Rows are points. Before rounding, the points of a table are all equally far from one centre. They may lie mostly on one side of it. Write the centre, to within rounding.

Points:
[[ 27  56  33]
 [ 49  -1  21]
 [ 42  13  44]
 [ -3  65   5]
 [-28  20 -23]
 [ 45  -3  -1]
 [ 13  37  58]
 [-34  26  43]]
Centre: [ 4 18 14]

Points, 10 rows:
[[  1 -16  14 -42   4 -86]
 [-28  16  10  -1 -38 -86]
 [-43  -1 -47  -8  41 -20]
 [ -6  41 -24 -20  38  -1]
 [ 40 -41 -34  14  27 -57]
 [-47   8  -2 -38   0   8]
 [ 26  52 -29   9 -16 -62]
 [ 47 -36  15  -6 -42 -30]
 [ 45 -36   4 -21  28  -8]
 [-43 -16 -51 -38   4 -41]]
Centre: [ -1  -4  -8   2  -4 -32]

Points:
[[  5  54  -7 -31  29  -5  18 -56 -19]
 [  1 -26 -32  23   2  -6 -31 -76  -9]
 [-16  63 -47 -11 -46 -16 -16 -32  17]
 [ 34  30 -63  -9 -33 -36  -7 -54   8]
 [-26  12 -46   6  26 -19  -2 -28  40]
 [ 20  -2 -87 -23 -27 -24  26 -21  -2]
 [-19 -17 -26   8  -4 -21  30 -88 -16]
 [ -5  23 -43  10 -11 -31  55 -44  29]
 [-42 -23 -46  -6 -14 -38 -32 -32  37]
 [-36  26 -28  39 -43 -46  -5 -17   2]
 [ 34  12 -65 -34 -45 -48 -13 -48   2]
 [-34  52   7   0 -57 -16  38 -58   3]
 [-15 -16 -54  19 -46  10   2 -58 -39]
 [ 50 -16 -47  16 -40  -9  49 -37  24]
 [ 30  36 -67 -15   1 -35  -8 -20  -7]
 [  1   3 -45 -22   8 -63  10 -64   6]]
Centre: [  5  -6   3 -20 -27  -7   3 -17   0]

Points (17 x 12):
[[-67   2  15 -22   7 -15   7  27 -19  11 -30 -22]
 [  9  -9  11  24 -10 -14   1 -32  38  22 -47  23]
 [ 14  -5  58 -21 -36   6  22 -10   9  53 -50  18]
 [-39 -25  31  -5  18  68  21 -10  33 -35 -48  32]
 [  7 -30  47 -65  19 -55  20   5 -27  16 -35 -24]
 [-24  18  63  -4 -34  -1 -27 -36  37  17 -39  38]
 [-20  42  78  -6   1  40 -43  18  -4  32 -44  -6]
 [-23  -4  40 -34  29  11 -33 -15   0   8 -69 -80]
 [ 58  40  77  18  -4  21 -16  13  11  -9  25 -13]
 [ -2  -5  78 -27   6   4 -78 -55 -40  18 -54 -47]
 [-13  22 -25  -9 -13  41 -30   4  60 -45 -52   1]
 [ 16  22  21  16   2  11 -31  23  23   5 -70 -36]
 [-15  11  72   7 -14  85  -1  19  26  -2   5  20]
 [-12  -1  88  24 -33 -12 -42 -24 -44  12   6  -5]
 [ -5 -47  62 -12  24 -19 -49   3 -46  56  -9  10]
 [ 29  24 -12   8  18  -5 -15 -36 -11  68 -12  14]
 [  2  -3  57  15  44 -19 -48 -86 -13 -10   0 -26]]
Centre: [ 14 -10  20 -46   1  29 -29 -20 -16 -19  -4   1]

Points:
[[ -6 -34 -63 -11  59 -35 -63 -12  -7 -14  35  18   9  21  52  12  45   9]
 [-44   1 -70  17  29 -18  -4 -43 -58  11  -9 -18  14  14  80  -4  33 -33]
 [ -1   7 -45  18  53 -39 -52 -40   7  35  18  13  -2  27  83  13  -8 -54]
 [-26  12 -38  -7  13 -50  -6   8 -31   8   5 -19  30  -6  48  -3  46 -74]
 [ 20 -18 -67 -23  15 -42 -10 -28 -36  17   2  -1  32 -18  92  -1  25 -33]
 [-17 -24 -42  -8  14 -53 -31 -40 -52  20  10   8  40  17  68  29  42 -11]
 [-28   2 -19  25  36 -13 -40 -27  -1  44 -17 -10  59 -25  69   0  43 -23]
 [-47 -29 -57  -2  37 -13 -20  -5  -3  56   4  41  28  11  55  13  26 -42]
 [-25 -10 -48  11  25 -33 -23  -4 -29 -26  -4  21  33   9  83 -35  -5 -46]
 [-15 -18 -52  18  22 -46 -47  -6 -40 -26   2  35  32  -6  41 -16  49 -11]
 [ -6 -35 -62   4  14 -45 -16 -13 -46  15  17  44  35   3  58  -3  32 -43]
 [-13 -21 -32  -8  -6 -17  24 -60 -17 -15  52  12  11  -8  88 -36  33 -20]
 [-10 -20 -44 -16  13 -49 -28 -37 -35   1  12  26  33   0  69 -54  44 -27]
 [ -8 -23 -31 -24  31 -24 -34  14 -47 -28  37  16  33 -13  49 -10  50  17]
 [-22  -9 -54 -29  37 -15 -35 -74 -24 -23  22  25  33   1   5 -49  41 -17]
 [  6   2 -21   1  26 -36 -36   7 -29  47  24  39  43 -15  60   1  29 -41]
 [-32 -42  -3   7  -2 -56 -24 -46 -42 -28   0 -18  51 -11  64  11   6  -9]
 [-21 -42 -20  11  30 -47  -1  17 -39  43  34 -14  29  32  57 -30  46 -53]
 [ -9  -5  -1  -9  44 -26 -26   1 -40  44  18 -12  49  58  56 -27  33 -46]
 [-32  -3 -43   2  20 -34 -43 -42 -25  47 -13   9  13  17  60   9  69 -34]
 [ 14 -19 -52 -33  13 -24 -14 -21 -55 -35  18  -4  27   5  62 -23  56 -24]
 [-33  -7 -70 -16  15 -26 -24 -22 -12  -7 -11 -17   4  60  86  14  16 -32]]
Centre: [  1 -19 -23   6  17  -7  -9 -23  -6  17  10 -20  -8   6  13 -13  -3  -4]
